Every row gives one point. Examples show where two turns around zero, p and q, send a point. Write where each new point lands after one turn and then the other. Backwards means that the second turn is done in reverse. Each puzzle has new turns, and all numbers are rounded.

Turn p:
[-29 -15  36] => [-22  40  15]
[-28  -2   2] => [-26   9  -3]
[  7  19 -22] => [  6 -21 -21]
[50 11 -6] => [ 48 -18  -2]
[  1 -13 -10] => [ -4 -11  11]
Turn q:
[ 36   2 -42] => [ 42  18 -32]
[ -3 -10  33] => [ -7 -11  32]
[-27  -8   1] => [-20 -19  -5]
[  5 -11 -15] => [ 13  -8 -12]
[-11  27  24] => [-27  19  18]
Where do these land?
q, then p: [-13  13  10] => [-16  11  -9]
q, then p backwards: [  9  18 -27] => [-3 29 17]
q, then p backwards: [  7 -38  48] => [ 27 -52 -19]
p, then q: [ -6 -15 -27] => [ -5 -30   7]
p, then q: [ 3 22 -5] => [ 13   0 -19]

Turn p:
[ 16   1 -35  21] => [ -6  30 -12  30]
[ 12 -33  12 -38] => [ 37 -37  -2   7]
[ 11  26 -13 -31] => [ 34  22  -2 -17]
[14 17 26 -1] => [  4   1  32 -11]
[-22  -5  19  28] => [-37 -14   6  -6]
[-30  -7  -9  21] => [-32  -3 -21  -2]
Turn q:
[ 21 -13  -7  15] => [19 18  9 10]
[-25  -8  10  13] => [ -6 -17  -9  23]
[-8 16 -9 33] => [-22  18   4  26]
[ -4  -5   1 -81] => [ 12 -32 -26 -69]
[22  9 14 17] => [ 1  8 31  7]
[ -5   2 -10   2] => [-5  6 -8  2]
Where do these land?
p, then q: [-10  -7 -22  13] => [-15  15 -16  10]
q, then p: [  9 -19   6  -1] => [ 8  1 13 15]
q, then p: [ 31 -16  -7 -37] => [50  3 12  2]
p, then q backwards: [ 15   9 -10  34] => [  2  20 -10  32]
q, then p: [-15  31  37 -37] => [ 13 -55 -26 -11]
p, then q: [-31   3  -5  28] => [-21 -10 -35   3]

Turn p:
[-17   9 -19  11  -6   7   9  10] => [-14  -2 -15  16  11  13   6 -10]
[-13  17   8   0  23   4  -6 -25] => [  0  -9  28  10  19  -7 -18  -4]
[ 16  -7 -21  -1  15 -46   7  16] => [  4 -29 -23 -29   0 -22  20 -16]
[-18   3   7 -12   2  15  23  20] => [-20  16  -7  -5  24  11   5  14]
[-21 -12   2 -51 -15   7  -3  -6] => [-28   9  18 -33 -10  30 -15   6]
[ -1 -19 -18  21   6  20   1   3] => [ 23  -4 -12  14   7  24   7  -1]
[-12   7   7  11 -12 -24  12 -20] => [-17 -13  20  11  -7 -12  20  -4]
[ 97  -8  48  -2 -11  16 -18 -39] => [ 71  57  36 -12 -49 -44  -8   2]
[-26  -7   5  16   5 -14 -11  19] => [-11 -28 -15  10   3   0   0  22]
[ -6  16 -19   7  -6  15 -14  22] => [ -8   4 -29  16   2   8 -18  -9]
Turn q:
[ -9  31   0  34   6  -9   2 -14] => [ 18  26 -13  25 -10 -17   9  16]
[ 16 -23  33  17  27  -3 -10 -17] => [ 25  -6  17  -1  42 -23   9   3]
[ 22 -17   0 -15  -4 -17   8  -6] => [  8 -10  14 -25  -5 -10  -4 -18]
[-14  18 -42  -8 -23  45  -4  14] => [-33   0 -47   7 -16  38   6  -7]
[ -5   6  30   8  20   7  23 -18] => [ 8 20 18 -4 15 -8 29 20]
[ 25  15   7  15  29   5  -7 -43] => [ 23  33 -15  -7  30 -29  15  -9]
[-41  15 -18 -12  -8  -1 -21  22] => [-36   3  -6  28 -14  15 -27   9]
[ 20 -24   6  36  22  -3  13 -24] => [ 27 -13  -5  -7  19 -37  27   6]
[ -9 -14  -8 -24 -44  -1  -5   7] => [-19 -19  12   6 -23  22  -4 -31]
[ 12  -1  10 -14 -19  -7  -5  39] => [ 11 -17  13  -6 -11  32 -25   0]
[-18  -5 -17 -36  -7 -16   5  41] => [-31 -16  13 -14 -26  18 -35  10]
Where do these land?
q, then p: [ 27 -10 -12 -18  11  31 -23 -28] => [  8 -18  30 -15  30   9 -13 -32]
p, then q backwards: [ 16  14  20  25  22   6 -11 -11] => [  2  -1  16  27  11 -28 -17  -7]
p, then q: [-16 -16 -34  11  -1 -24  -6   7] => [-21 -30  -7 -10   2 -11  25 -14]
q, then p: [-17  -2  25 -35 -19 -12 -15 -14] => [ -5   2  38  26   2 -12 -14  24]
q, then p: [  0  19 -14  -4   2  -5  12 -30] => [-27   0   8   3  -1 -14   7 -24]
q, then p: [ -6 -34 -15  -2  18  30   6  23] => [  2 -16 -13 -25  21  38   3  16]
q, then p: [-34  -9   5  40 -18  26 -23 -15] => [ 23 -20  -9  37  24   4  40  -1]
q, then p: [ 31  -4  12  -2 -18 -31  34  31] => [  7  41  -1 -27 -42   1  -2  17]
p, then q: [ 14  29  -8 -13 -12 -31  24  46] => [-41  16  -3  -5 -43 -32 -13   3]
p, then q: [-15  11  22  -1  16  10   3  -8] => [  8   2  10   8  17   0 -14  23]

Turn p:
[-17 -16 -50   1   0  64   8  -3  43] => [-12  -7 -18  43  10  67  33  28  15]
[  6 -15  15  25  -2 -15 -41 -25   7] => [ 20   2   9 -33  16  17 -10 -34  18]
[ -3  14   7  -5 -78  28  -8   7 -13] => [-12 -60   6  31  -6  -3 -40  -3  31]
[  5   3   6 -14   3   5   5 -21  -3] => [  0  11  10  -1 -20   6  -7   4   4]
[  5   2 -68   0  17  -6   8   0  -4] => [-46  -1 -18  -8  -1  26  29   3 -32]
[ -7 -17  -8  -1  18 -28  14 -19  -6] => [-15  23  24 -21   5  -3  14   2 -10]
[-11  -4  18 -18 -21 -16  13  92  17] => [ 15 -39 -34  16  27 -69  24  34   8]
[-13  16  26   4  20 -23  19  -7  -7] => [  2  37  10   0   3 -29 -12  -2  -7]
[ 31   5  25  32   0  24   2  15 -12] => [ 35 -13   0  27  -8  -6  -2 -33 -16]
[ 31   4  17   0  17 -10   5 -16  -1] => [ 14  18   6 -10 -27  -8   6 -20  -3]
[-15 -14  17 -10  20 -10 -17 -14 -20] => [ 17  14  18 -28   6   3 -17  13 -11]
[-12  22  -6 -15   6 -13  -8 -10   0] => [-16  16 -13 -13  -4  -2 -17   8   2]
Turn q:
[ -3 -29   7  41  24 -37 -11  24  -6] => [ -6 -44  10  32 -15 -21   2   0  39]
[-14  25  11 -21 -21  16 -17  39 -22] => [  1   2  13 -11 -31   7  12  41 -35]
[  8   8  -5  -8 -18   3  10  21  37] => [  2  21  24  -5  -4  17  31 -12   2]
[ -5 -37 -33  11  -2  29  31 -29 -30] => [ 26  23 -63  13  15 -20  -3   2  14]
[  4 -34 -12  -7  23  20 -30 -29 -28] => [-19  -7 -36   6  38 -17 -18  31   6]
[ 29   9  -9 -10   2  30  13  27 -36] => [ 43  -5  -6   6  13   1  18  32 -27]
[-21  -2  18  20  -6  22 -33 -30  26] => [-38  32   8  18   2  10 -36   4  10]
[-25  40  -5  18  -3  13  -4  23  23] => [  3  31  43   4 -26 -15  -2   1 -10]
[ -5  -2  19 -35  13 -24  10 -18  22] => [-30 -15  -4 -18   9   8   6 -38 -16]
[ 18  17  20 -17  -9 -33  30 -38   6] => [  9 -16  -8 -28   5  29 -18 -49  -8]
[ 13   6 -12   9  -3 -40  -1   8   9] => [  8 -21  20 -18  -5  -1   6 -13  27]
Where do these land?
q, then p backwards: [-29  15  -3  35 -21 -35 -13  22  17] => [ 28  -3  21 -31 -27  -6  19 -40   2]
p, then q: [-16  41 -32  -6 -14  14 -18   6  20] => [-10  38   5  -2   0 -41   8  19  22]
p, then q: [ -8 -34  12  -6 -27  -2   9 -23 -18] => [-30 -14   2  27  -9  29   2  -6 -15]
p, then q: [-2 -5 33  3 -4 21 26  7  0] => [ 15 -17  21  20  -4  19 -11  -6  20]
q, then p backwards: [-12 -23  36  14   7  -8  -3 -36 -32] => [ -4  48 -12  -2 -28  23 -22  13 -11]
p, then q: [-23   8   5  15 -19 -51 -21 -32  39] => [-47  20  28 -25  19 -18  -4 -39 -22]
p, then q: [ 33  10 -11 -39  17  28 -14  36  -4] => [ 37   8 -23 -14  -5   8  38  29  30]
p, then q: [  4  -9 -28 -20  33  23   5  20   4] => [ 43   7 -12   7 -12 -11  25  17  -9]
q, then p backwards: [ 26 -29  13  23   3  17  11 -17 -16] => [-17  16   5  17  -7  37 -13  18  19]
p, then q backwards: [ 27  25 -25 -21  25  -7  18  18 -10] => [-45  -8  10 -28  -5  12  13  16 -17]

Turn p:
[ -1  -8  -4   3 -21   2  29 -26 -57  -5 -15] => [ 26 -18 -17  49   5   0 -11  -5  39   2  13]
[ 12  28  21   1 -35   1 -13  24   6 -33 -25] => [-20   3  17  23  -8 -13  36 -31 -16  28  17]
[-27  -4 -13 -19  -5 -25  -5 -49 -35  13  11] => [ 36 -10 -28  28  38  -6 -14  27  -5 -22   5]
[ 39  28 -15   0  26 -10  -7   6  18 -40  -6] => [-41  47 -17  -7  -6   9  13 -12  -3   2  27]
[-16  -1  -2 -23  -6 -35  41 -21 -49  22  13] => [ 21 -20 -40  35  39  -1 -19  -3  23 -14 -30]
[ 10  24  18  33   2 -19 -11   4   8 -27  -7] => [-25  22  22   0  21  -6  28  -5  11  11  19]
[ -8 -46   4  -9   1  12   4 -15  10  27 -15] => [ 35 -16  14  -7 -22  16  -7   4   0 -32 -14]
[  6   0 -29  12  -4 -18  -8  25  29 -25  15] => [-34  -9 -10 -33   8  15  12  -8 -13   5  24]
[  1  36 -13  -2  -7  13  17 -13  18 -18  -7] => [  7  19 -26 -11  -8 -21  20 -13   3  17  15]
[ 27  36  -6  31 -16 -14   6  -4   8  -5   7] => [-7 20 -8 -7 20 13 27 -3 15 38 11]
[  3 -38   4 -24  12  43 -23   6   2  35  26] => [ 20  -7  20 -14 -31  14 -52  18 -29  -2 -21]
[-33 -33  -6  -3  32  26 -25  33   3  55  -7] => [ -6 -32  24 -20 -38  -3 -20  50 -12 -21 -41]
[ -7  13  28  29   7  15  -3  30  28 -40   6] => [-33  10  37 -28  -3 -30   8 -25   5  15  17]
[ -5 -32  15 -29  15   9  -2   2  12  42   2] => [ 20  -5  12  -9 -17  11 -20   6 -18 -26 -43]
Turn q:
[-22 -48  11  10 -10  23  17  12 -15  19  47] => [ 25 -56 -34  22 -26   7 -13   1   8  -4 -24]
[-28  27  -9   8  12  20  59  27  47  13 -15] => [-27  10 -22  40  21  14  -7 -27  29  61   7]
[  2   2  -7 -16 -45   1  22   1 -36  -3  14] => [ 18  -8 -16 -21 -13  15  15  30 -18  25 -28]
[ 12  20 -12   8  29  21 -23  -9  24   6  17] => [  3 -12  13  -3  20  -9  21 -26  27 -13  26]
[ 19   9 -21  -7  26 -19  -6  20   1 -15 -20] => [-12  30  11 -15  14 -24  -2 -26  -5  -2 -13]
[ -3 -41  -2 -26 -29  -1   0 -33 -20 -20   7] => [  8 -14  16 -24 -50  23  -7  22  -7  -8 -19]
[  5  12  21  -5  -7 -25  -6 -14 -26 -50  -6] => [-23  10  27  -8 -20 -21  19  28 -36  -3  -7]
[  4 -10  19 -16 -17  19 -16   2 -26 -14 -19] => [-20  -5   1 -14   2  18   4  26 -12 -24 -22]
[-27 -24  17 -35 -38 -11 -11   3 -17   4  28] => [ 20 -42   8 -10 -12  24 -22  21 -37   5 -16]
[ 12   0 -12  48   6   1 -19  12  48  29   1] => [ 32  15   5  36  32 -13 -11 -13  41 -13  20]
[ 32  27  12   3  33 -19   5  -8  16  16 -26] => [ -9  46  -4   8  13  -2  15 -28 -11 -12  31]
[ -6  27 -17  27  39 -10 -21 -13   4  16 -28] => [-15  25  -7 -12  21 -32 -11  -8  19 -12  44]
Where do these land?
p, then q backwards: [ 29 -21  22  43  36  -2 -35  19  35 -36  26] => [ -4  23 -12 -44  12 -10 -35 -35  25 -27 -55]
q, then p backwards: [-11  15  -9 -18  12  31  -3  -5   1  -3 -10] => [  5  -4 -12  24   2 -18  11  23   7 -11   9]
p, then q: [-36   1  32  -3  16  41  34  22 -30  10  12] => [ 18  36  38  11   7   4 -47  14 -17 -27  20]
q, then p: [ 27 -42   1  17  16  13 -22  -7   0 -20  35] => [  8   2  16   5   8  17  25 -50   9 -17  34]
p, then q: [ 12 -20 -17   1 -13 -19   9 -15  23  13 -41] => [-10   6  -1   9 -22  19  32   0  24  20 -31]
p, then q: [-16  -3 -13 -12 -17 -37  -5 -19  -1 -19 -23] => [ -3  -3  -6   5 -36 -32  17 -13  14  13 -16]
p, then q: [-15  22 -29  16 -12 -23   9 -27   4  19  -6] => [  5  17 -13   0   0  -5   3 -45  14  19 -24]
p, then q: [-15  36   4  -8  -8   3  -1   5 -50  35 -25] => [ 17  43 -24  30  18 -25 -31   8  19   1 -10]
p, then q: [-10  -3   3 -15 -27 -16 -18 -16  24  20   0] => [-12  15 -28 -12 -17  -2  22  -9  -9 -13 -23]
p, then q backwards: [ 39  -8  28  25  -2  33   1  21   9 -45  33] => [-22   9 -32 -36  28 -25   7 -19  49  -9 -23]
q, then p: [  2  25  -9 -33   2 -40  18 -25  -4  26 -16] => [ 16  11 -30  22  10  -7 -32  18 -20  36 -18]
p, then q: [ -5  -1 -13 -14  -1  19  13  48 -11  -1  16] => [ 12  -8   3 -19  -4  13 -47  22   7  -9   6]
